Each row is a point. Each copy is the shape, with its points in the same order, turned, moved and blurred by noise. Some copies are also mirrored. Which?
In the rows, zero is written as 128.

Shape, 5 rows:
[[144 133]
 [148  68]
 [143 170]
 [173 108]
 [118 168]]
Copy 1:
[[158 120]
 [138 175]
 [159  85]
 [179 142]
 [128  79]]
Copy 1 is: mirrored
Copy 2:
[[143 119]
 [ 88  80]
 [174 135]
 [140  81]
 [162 163]]
Copy 2 is: only turned

Shape:
[[ 77  57 141  83]
 [147 128 106 150]
 [178  91 157 128]
 [ 82 122  85 150]
 [103 123 141 159]
 [123  74  80 151]
 [124 140 167  82]
 [103 176 131 116]]
Copy 1:
[[ 86 117 152  57]
 [132 122 123 170]
 [100 147  78 134]
 [140 106 183 152]
 [128 156 152 136]
 [ 85 100 155 158]
 [158 141 103  89]
 [195 132 140 124]]
Copy 1 is: mirrored
Copy 2, 8 rows:
[[ 49  90 129  89]
 [142 158 163 122]
 [156 111 153  62]
 [ 92 141 163 165]
 [129 108 149 147]
 [ 89 148 194 115]
 [130 122  79 104]
 [136 141  99 161]]
Copy 2 is: mirrored
Copy 3, 8 rows:
[[ 60 168 192 140]
 [147 108 135 101]
 [105 151 114  66]
 [147 101 192 141]
 [154 146 177 104]
 [104  82 176 101]
 [126 189 120 140]
 [174 155 136 157]]
Copy 3 is: only turned

Shape:
[[140 132  90  37 126  59 146 160]
 [139 139 187  80 105 115 174 113]
 [118 135 120 141 108  76 115 163]
 [ 95 101  91 147 116 136 134  48]
 [142  90 138 108 108 116 122 170]
 [136 102 113 146 143 141 112 137]
 [154  94 107 116 147 112 120 100]
 [ 75 142 130 157 141 125 144 177]
 [142 142  92 150 135 132 146   7]
 [137 106 137 157 105 127 176 180]
 [117 142 110 159 101 165 126 133]]
Copy 1, 11 rows:
[[215 148 190  95 123 120  71 105]
 [120 122 197  95 129  70 135 130]
 [170 151 141 177 107 117 121 115]
 [ 88 161 112 117 180 162 145  88]
 [184 112 145 129 111 126 149 144]
 [138 110 104 133 111 149 137 116]
 [136 107 129 116 149 154 104 115]
 [145 170  91 142  73  89 141 109]
 [ 49 127 138 119 188 159 112  52]
 [174 109 114 140 114  77 175 105]
 [121 138 122 141  96 137 176  80]]
Copy 1 is: mirrored
Copy 2 (11 x 8):
[[100  52 201 103 189 123 118 193]
 [119 142 192 158 154 164  88 149]
 [ 84 112 177 103 113  84 125 146]
 [ 83 169 104  95 137 167 183 156]
 [119  88 187 102  99 141 123 135]
 [125 109 124 106  98 131 144 131]
 [103  89 127 129 131 152 164 143]
 [110 139 129  79  90  93  80 168]
 [ 96 177  88 162 172 156 203 150]
 [132 128 173 126  67 113 108 176]
 [143 165 135  90 108 110 141 135]]
Copy 2 is: only turned

Shape (16 x 11):
[[178  84 174 154 133  98 156 114 151  85 145]
 [172 118 127 108 146 132  94 161 112 132 127]
 [183  82 152 139  80 161 160 156 161 155 139]
 [185  95 149 112  87 116 127 138 151 120 125]
 [ 87  71 115 143 164 172 154  96 177  97 137]
 [109 100 142 131 158 175 108 122 155 170 152]
 [103 126 172 150  83  96 182 151 176 104 128]
 [129 126  83 114 141 164 129 137 161 135 120]
 [188 163 165  75  83 173 116  76 147  80 165]
 [110 104  90 129 151 173  98 122  73 127  72]
 [185  94 131 102 144 166 167 131  83 129  80]
 [126  87 141 112  67 133 154  97  94 176 102]
 [117 141 145 136 136 149  97 100 136 136  69]
 [170  92 110  80 117 128 100  97 175 137  71]
 [176 156  91  92 166 100 103 160 108 174  89]
 [175 153  88 152 141 140 111  87 104  86 110]]
Copy 1 (16 x 11):
[[147 133 156 121 181 180 126 119 174 173 113]
 [168 136 163  92 110 110 105 118 113 122 153]
 [185 123 125 161 105 131 123  60 176 163 108]
 [171 126 143 121 149 134 127  73 166 140 147]
 [133 173  62 162 167 147  94 143 128 126  86]
 [168 137  91 162 113 117 136 137  90 131 122]
 [107  93  93 146 152 146 147 116 221 147 148]
 [138 171 101 136 116  94 108 108 130 113 131]
 [145 166 159 157 165 192 163  49 132  68 155]
 [138 119 112  79 142  74  97 115  82  77  80]
 [138 128 118  69 111 145  96  44 119 130  86]
 [121  56 104 135 157  96 131  52 114 130 122]
 [147 130  97  88 162 100 176 119 109 104 120]
 [181 174  94  96 183  93 123  64 124 133 162]
 [131 150 141  50  94  66 123  98 102 143 165]
 [110 174 175 100 169 106 142 103 121  99  92]]
Copy 1 is: mirrored
Copy 2 (16 x 11):
[[135  98 155 137  68 105 125 139  71 161 117]
 [ 98 102 119 103 115 162 113 127 142 161 160]
 [145 143 161  87  42 138 121  81 117 138 164]
 [127 117 130  84  55 135  92 125 114 148 130]
 [111 150 207 174 104 155 149 139 124  91 112]
 [107 128 175 154 124 146 114  83 160 103 164]
 [178 175 142 112  93  69 132 143 107 121 127]
 [128 155 155 125 108 183 121 145 171 128 150]
 [162  53 119 125  45 147  67 168 128  70 164]
 [ 59 113 125 122 109 168 174 139 211 126 117]
 [132  70 148  81  74 174 173 116 167 152 119]
 [135 123 109 104  56 120 135  68 185 112  90]
 [ 98 105 157 124 101 102 120 147 206 128 134]
 [107 113 171  90  78 162  62 142 178 144  92]
 [127 103 106  99 145 173 102 129 199 211 145]
 [105  85 116 164  62 159 129 189 173 161 137]]
Copy 2 is: mirrored
Copy 3, 16 rows:
[[181 141 148 126 114 107 173 177  75 111 181]
 [150 148 108 120 147  94 127 161 139  90 123]
 [176 107 177 127  97 139 108 204 145 113 170]
 [161 136 184 116 113  92 124 185 123  95 153]
 [150  37 108  92 116 120 171 148  87 146 146]
 [146  59 112 118 150 149 162 148 149  97 127]
 [139 120 213 121 155 136 160 149 106 163 195]
 [144  87 122 112 122  99 120 133 146 141 105]
 [ 97 145 164  59  71  87 146 130 152  53 181]
 [101 100  84 104 150 121  85 153  85 111  76]
 [136 157 100  88  98 122 107 217 113 129  99]
 [ 71 115 177 142 113 157 119 204 109 109 112]
 [124 117 148  86 146 141 124 117  91  94  96]
 [151 101 184  94 112  73 132 164 104  97  67]
 [147 165 120 149 152  82 114 137 164 112  54]
 [134 148  98 112  88  90 109  98  80 108 119]]
Copy 3 is: mirrored
Copy 4 (16 x 11):
[[134 110 167 152 125  89  85  60  94 110 121]
 [121 166 111 127 158 134 120 133 109 115 160]
 [142 148 128 155 135  39  83 159  93 121 112]
 [115 136 107 131 136  77  78 109 114 125 123]
 [188 111 166 138  43 107 105 132 131  66 148]
 [168 105 150 129 113 119 123 191 108  99 159]
 [163 102 135 188  99  79  89 102 165 163  90]
 [176 161 114 112 100  99 120 151 152 106 157]
 [ 53 135 180  86 109  53 107 124 147 149 168]
 [149 186 122  87 108 187 111 158 129  77 110]
 [119 194 141 116 143  99 133 122 124  56  87]
 [125 121 111  95 111 100 116 162 119 116  42]
 [153 119 145  86 137 151  84 147 169 107 118]
 [128 125  84  72 125  86  74 123 146  67 146]
 [155 175  74  96 195 138 151 116 141 108 148]
 [153 185 164  58 126 139 100  91 126 130 145]]
Copy 4 is: only turned

Shape, 18 rows:
[[139 152 110 147 122 111 112 153  79 134 135 124]
 [127 107 193  69 147 148 115 152 144 141 116 152]
 [102 119 122 151 151 190 136 129 156 149 154 117]
 [112 124 108 155 124 105 106 150 159 122 133 108]
 [106 129 116  77 157 120 101 124 151 129 152 117]
 [104 184 120 161 140 133 127 119 116 141 129 117]
 [137 137 118 143 135 104 148  94 155 163 117 148]
 [166 127 128 116 149 116 104 145 147 157 145 120]
 [116 158 119 159 148 110  98 112 155 156 164 134]
 [106 107 120 132 143 137 117 150   7 160 137 137]
 [104 108 168  57 121 125 133  95 154 139 152 124]
 [170 111 114 162 160 109 170 142 137 101 154 139]
 [132 149 109  94 114 154 149  43 129 137 100 172]
 [108 112 126 150 158 110 134 126 157 147 155 154]
 [107 123 138 131 160 143 171 154 138 131 146 151]
 [108 152 130  86  72 145 107 138 142 110 119 157]
 [139 125 133 156 114 115 144 140 137 144 152 167]
 [144 138 113 154 132 114 104 109 142  92 135 124]]
Copy 1 (18 x 12):
[[123 122 150 140 135 141  81 104 149 138 151 117]
 [144 166 102 152 108 156 182 175 140 103 139  88]
 [134 197 116 114 133 110 135 105 142 103  88 149]
 [100 123 122 134 129  97 132  85 124 107 136 133]
 [108 143  90 108 100 117 147 123 124 152 122  92]
 [119 157 120 141 136 134  68 101 107 124 115 125]
 [108 134 135 107 121 176 133 108  89 109 109 141]
 [124 127 128 111 102 149 143 105 150 104 120  92]
 [ 89 156 117 132  93 143 111  74 119 117 110 127]
 [163 185 194 134 139 142  89 125 157 181 182 117]
 [152 145  72 137  94 153 186 138 108 156 121 123]
 [107 105 183 137 146 140 146 114 145 122  74 127]
 [119 147  98  86 114 196 110 178  92 150 109 174]
 [ 95 160 144 133 122 146 160  91 113 126 105 127]
 [119 172 137 147 168 144 157 123 132 127  93 116]
 [103 131  62 139 137 147 128 155 146 129 161 153]
 [105 139 146 150 136 173 144  99 143 117 121 151]
 [ 93 107 134 134 103 118 109 125 126 123 102 147]]
Copy 1 is: only turned
Copy 2 (18 x 12):
[[130 121 127 111 140 171 126 149 137 158 118 144]
 [135 138  99 119  81 119 166  49 162 116 143 120]
 [167 189 123 160 145 129 156 117 124 117 175 148]
 [138 136 160 153 113 147 142 159 144 108 138 120]
 [135 160 136 139 121 131 185 107 152  96  93 142]
 [143 145 122 122 174 143 157 150 109 141 139 109]
 [130 134 140 116 142  74 125 134 117 112 131 125]
 [116 147 154 105 120 126 152 118 167 121 139 153]
 [108 143 151 132 147 120 177 153 108 116 146 142]
 [150 112 117 141 149 186 118  83 114 209 103 177]
 [150 118  97 141 126  99 176  73 154  68 112 146]
 [174 143 137 115  93  90 137 177 155 158 140 160]
 [122 163  61 127 169  65 111 113 120 109  89 122]
 [144 139 152 144 107  97 160 132 104 123 143 149]
 [190 154 118 122  99 116 157 117 111 136 146 139]
 [118 142  66 128 104 157 128 119 135  79 113 109]
 [136 122 120 116 103 113 126 146 112 126 155 155]
 [120 142 120 149 127 117 150 177 160 131 126 126]]
Copy 2 is: mirrored
Copy 3 (18 x 12):
[[107 116 158 122 147 146 118 116 100 161 142 151]
 [141 201  89 154 114 123 145 128 119 111 188 110]
 [193 159 127 127  90 133  79 107 149 167 154 137]
 [156 129 139  96 115 143 116  95 105 141 111 101]
 [108 165 115 121  62 137 119 106 121 147 146 101]
 [141 119 163 103  99 147  83 134 106 135 152 158]
 [152 137 125 118  93 131 125 165 128 128  98 148]
 [139 157 117 122 108 153 150 142 107 176 137 112]
 [147 151 174 115  79 156 105 146 112 150 118 117]
 [ 96  98 168 198 150 128 125  95 138 163 178 166]
 [115 177  95 136  79  83 109 147 135 124 158  88]
 [137 142 103 112 153 181 102 138 161 160  95 129]
 [115 175 124 101  77  77 123 159 156 117 126 203]
 [156 153 136 149  97 153 104 133 137 130 103 114]
 [154 159 100 154 121 157  77 119 136 129 135 140]
 [114 195 127 100 121  84 108  98  86 117 143 141]
 [150 164 139 140 145 135 106 145 119 143 102 134]
 [128 150 153  72 119 148 120 120 141 140 118 123]]
Copy 3 is: mirrored
Copy 4 (18 x 12):
[[137 120 130 117  84 126 149 122  93 138 104 164]
 [154  96  67 148 129 122 156 170 156 118 179 100]
 [191 175  96  88 153 116 113 144 120 121 119 119]
 [120 134 140  75 107 126 119 152 116 127 107 116]
 [167 132 128 102  97 160 126 147 150 106 168 112]
 [164 121 145 109 133 120 117 119 135 150 111 174]
 [124 117 145 120 168 148 119 158 104 103 133 153]
 [159 105 119 106 122 158 156 161  99 116 131 112]
 [151 128 152  58 139 144 141 130 109 122 138 147]
 [152 138  55 136  65 123 172 122 116 100 102 210]
 [143 147 123 140 141 146 150 145 171  68 174 103]
 [127 178 134 127 130 158 147 194  75 157 126 141]
 [142 134 120 178 179 173  83 101 120 104 161 160]
 [128 155 123  78 145 133 143 173 112 117 150 149]
 [158 160 107 124 128 107 138 180 119 129 152 144]
 [121 119 118 148 111 109 109  94 125 116 176  98]
 [117 142 124 114 146 116 154 148  80 122 141 139]
 [116 145 132 102 126 168 129 127 113 158 112 121]]
Copy 4 is: only turned
